Every row gives one point. The points of each table are mixes of a few directions, plus a little noise. Count the directions of each table, and those that both share. Where both have some left over, give the other angles between the two spaces (their principal angles), to ten degrees, smallest first.
In the rows, 128 means zero.

First (7 x 2)
[[117 176]
 [111 201]
 [142  68]
 [121 157]
 [143  68]
 [139  84]
 [125 142]]
Second (5 x 2)
[[118 168]
 [136  94]
 [142  69]
 [133 105]
 [109 205]]
Directions: first 1, second 1, shared 1

First (6 x 4)
[[177 158  14 103]
 [143 146 203 134]
 [ 78 122 172 139]
 [122 117 125 130]
 [156 102 154 133]
 [ 92 124 100 129]]
Second (5 x 4)
[[122 143 113 137]
 [118 153 103 142]
 [100 194  63 165]
 [147  83 173 103]
 [154  67 188  94]]
Directions: first 3, second 1, shared 0; angles 30

First (10 x 8)
[[131 180 133 154 167 186  85 144]
 [146 117 170 166 128  86 191 124]
 [118 123 108  69 138 155  64 195]
 [144  94 179 163 110 128 143 114]
 [127 119 103 172 124 137 194 112]
 [128 144 110 180 139 164 161 110]
 [124 148 117 108 134  89 137 121]
 [123  96 100 181 108 176 175 102]
 [125 108 149  46 126 122  40 192]
 [113 150 111  40 106  39  90  65]]
Second (8 x 8)
[[147 103 115 164 140 138 144 150]
 [ 92 173 125 122 111 175 118 137]
 [107 161 151  73 115 111  84 115]
 [125 114 163 101 121 122 123  95]
 [114  67  71 176  77 147 219 143]
 [146  96 184 118 143 137 108 109]
 [143  92  59 138 101  79 120 215]
 [149 217 153 131 216 116 108  62]]
Directions: first 5, second 5, shared 3; angles 40, 60

First (8 x 11)
[[164 130  81  90 117 139 155 128 121 107 170]
 [106 128 144 148 144  92 112 140 127 163  83]
 [180 162  94  99 176 148  87 159 137 138 108]
 [135 133 129 120 133 158 136 120 136 121 158]
 [ 77 106 137 147 133  70 184 119 116 186 133]
 [105 116 163 125  27 119  95 119 142  99 106]
 [ 83  93 164 212 160  88 134 115  93 106  77]
 [174 155 111  84 133 210 121 124 153 103 190]]
Second (11 x 11)
[[171 130 114 136  78  88  20 165 111  56   7]
 [145 131 111 114 125 137 133 130 127 119 141]
 [157 135  95  98 127 147 149 126 128 116 167]
 [ 21 109 232 214 153  89 121 111 136 200  72]
 [170 134 100 113 101 118  84 148 118  80  88]
 [149 133 102 104 130 144 148 126 128 122 165]
 [143 132 105 100 139 154 171 119 132 136 189]
 [131 130 117 115 137 143 155 121 132 137 166]
 [ 64 118 180 166 156 124 161 107 137 186 142]
 [133 129 124 126 125 128 126 131 127 123 127]
 [125 128 128 124 135 134 142 124 130 136 146]]
Directions: first 5, second 2, shared 2

First (10 x 14)
[[126 126 124 128 128 128 129 129 129 130 126 128 125 128]
 [153 147 166 128 129 132 114 113 120 105 145 131 160 133]
 [ 48  67   7 130 124 114 171 176 155 201  75 119  28 113]
 [138 136 143 128 129 130 122 122 125 119 135 129 141 130]
 [ 85  95  63 129 126 120 151 154 143 168  99 123  74 120]
 [164 155 182 127 130 134 109 107 116  95 152 132 172 135]
 [174 163 197 127 130 136 103 100 112  86 159 133 185 137]
 [138 136 143 128 129 130 123 122 125 119 135 129 141 130]
 [ 97 105  82 129 126 123 145 146 138 156 108 124  90 122]
 [157 150 172 127 130 133 112 110 118 101 147 131 165 134]]
Second (10 x 14)
[[ 87  92  95 141 153 124 152 113 123 167  93 125 124 120]
 [105  83  80 161 176 119 141 105 141 180 105 156 117 128]
 [164 167 164 106  76 132  83 196 129 119 165 101 118 133]
 [160 158 200  86 116 136  96 156 116 124 152 103 164 109]
 [109 116  68  98 149 126 132 100 139 125 111 149 138 113]
 [ 89 112  72 160 126 126 143  94 111 130  95 123 136 144]
 [110 122 155 152 121 128 180 111 120 101 117 119 100 133]
 [165 153 158  92 112 129 119 159 151  96 163 139 104 119]
 [163 157 153  79 108 132  82 175 137 128 161 119 138 114]
 [126 119 134 208 140 125 153  72 112 107 120 144 138 166]]
Directions: first 1, second 6, shared 1

First (11 x 20)
[[126 214 220 176 161 158  98  84 186  49  94 132 100  82 190 137  82 130
  131 169]
 [150 176 142  88 104  85 126 105 158 104 143 160  71 146 152 158 132 108
   86 197]
 [146 127 164 120 144 142 134 104 164 114  98  90 135  86 147 112 117 127
  136 144]
 [137  42 111 117 146 160 155 139 119 174  99  55 194  89 100  82 137 141
  167  76]
 [137  25  83  94 111 144 167 164 132 204 132  42 182 126  91  98 173 133
  152  57]
 [121 188 126 127 103  94 110 127 128 102 163 191  72 174 142 169 130 115
   91 167]
 [128 110 109 111 102 120 139 147 141 153 151 111 123 153 122 137 155 124
  119 110]
 [125 128 104 116 109 109 130 141 116 140 150 147 115 158 118 142 142 124
  114 129]
 [139  74  34  68 106  66 147 147  38 180 153 186 133 174  64 125 150 119
  107 144]
 [109 167 214 212 189 202 101 101 161  70  72  95 158  54 170 104  75 151
  173 107]
 [ 89 155 103 180 133 128 101 149  66 116 151 200 125 166 111 145 115 139
  131 107]]
Second (11 x 20)
[[156 107  62 118 114  72 112 143  99 136 138 156 136 122 185 122 125  88
  195 123]
 [124 113 122 112 146  91 155 129 121 139 111 153 142 114 128  74 142 106
  159 115]
 [ 57 172 182 105 162 177 162 155 182 125  76  99 130 116  97 122 104  92
  112 124]
 [ 32 184 202  69 190 216 182 133 161  75  44  48 147 107  93 124  95  74
   52  86]
 [146  91  98 157 139 147  93 119 176 145 112 163 144 120  71  76 167 150
  117 172]
 [151  93 178 146  82  75 188  78  25 154 143 111  99 115 106 215 138 237
  117 120]
 [113 155 137  99 170 190 111 117 153  66 122  93 150 141 130  82 125  87
   57  94]
 [157 124 143 140 128  84 137 120 124 144 177 170 122 150 134  66 152 143
  145 118]
 [155 150 122 159  79 148  81 133 112 121 188 103  96 161 167 227 101 161
  113 142]
 [152 111  65 134  90 103  97 140  91 135 133 125 121 120 177 203 107 120
  172 143]
 [164 110  99 170 109 104  90 142 164 169 165 185 120 143 120  98 151 148
  168 171]]
Directions: first 4, second 6, shared 0; angles 30, 60, 90, 90

First (8 x 32)
[[119 151 131 134 106 124 159 131 120 145 144 182 154 125 139 128 136 159
   90 143 115 120 109 138 132  89 164 171 174 187 130  97]
 [230 174 139  29 198 102  52 120 125  95  50 172  68 131  87  68 116   8
  179  80 151 146 218 163 185 159  11 118  61  77 127 220]
 [120 122 144 163 103 148 150 142 136 134 139 134 150 116 153 160 124 163
  111 147 115 116  90 130 109 107 162 133 146 146 110 106]
 [109 105 121 150 108 139 141 139 129 124 139  97 135 125 144 159 116 154
  117 135 123 126  99 115 104 126 153 119 142 117 125 116]
 [ 97 100  91 134  89 129 163 151 111 123 144  94 132 126 149 175  95 169
   78 130 116 131  82 106  94 111 178 139 186 125 147 108]
 [124 142 132 132 120 124 139 125 125 138 137 157 140 129 130 120 137 139
  115 135 123 124 127 134 134 111 142 146 146 159 129 112]
 [143 123 184 169 164 153  90 109 169 131 119 113 131 123 121 107 164 104
  204 140 143 116 150 139 141 163  84  77  36 102  87 144]
 [ 81 105  81 115 134 105 132 109 106 132 153  79 114 148 105 108 134 129
  133 118 138 141 146  97 128 153 131 121 135 114 166 120]]
Second (11 x 32)
[[158 108 202 121 115 133 136 151 159 157  68 172 143 111 122 153  99 116
  124 135 119  71 225 169 115  98 138 205 119 136  49 122]
 [102 104 194 156 132 143 125 120 166 169 115 130 149 129 113 120 135 135
  163 145 119  91 206 153 125 133 138 161  98 142  71 108]
 [139 128 144 129 130 142 117 137 138 125 116 128 125 123 134 139 114 126
  134 126 121 129 124 138 125 131 125 126 124 119 114 139]
 [ 76 124 123 166 151 148 107  99 140 135 176  74 129 144 125  99 159 149
  175 137 123 159  91 111 139 172 125  68 102 124 151 124]
 [247 172  38  28  90  79 160 189  56  54  73 205  93 101 157 188  65  84
    7  89 146 137  59 120 116  57 113 164 212 110 177 168]
 [137 115 155 120 114 109 150 134 134 152  99 166 143 123 114 132 125 121
  113 133 132  83 204 143 122  99 140 193 131 148  90 107]
 [138 126 164 139 136 164 101 138 153 125 116 112 124 122 141 143 106 129
  152 129 112 138 112 146 125 144 120 105 111 107 104 150]
 [119 132 115 132 132 127 126 120 124 126 143 117 126 132 127 121 137 131
  132 128 131 138 111 119 130 135 126 112 128 127 144 127]
 [ 72 130  79 148 139 109 136  90 108 132 188  97 132 149 116  86 180 145
  142 134 143 150 103  90 142 151 133  92 125 144 182 103]
 [160 149  69  92 117 104 142 141  90  94 128 145 111 124 138 138 118 115
   84 113 140 146  79 109 128 109 123 124 162 124 171 139]
 [ 62 122 123 175 154 151 105  90 142 139 188  66 131 149 123  90 170 153
  185 139 124 163  91 108 142 179 127  60  96 126 156 119]]
Directions: first 4, second 3, shared 1; angles 30, 60
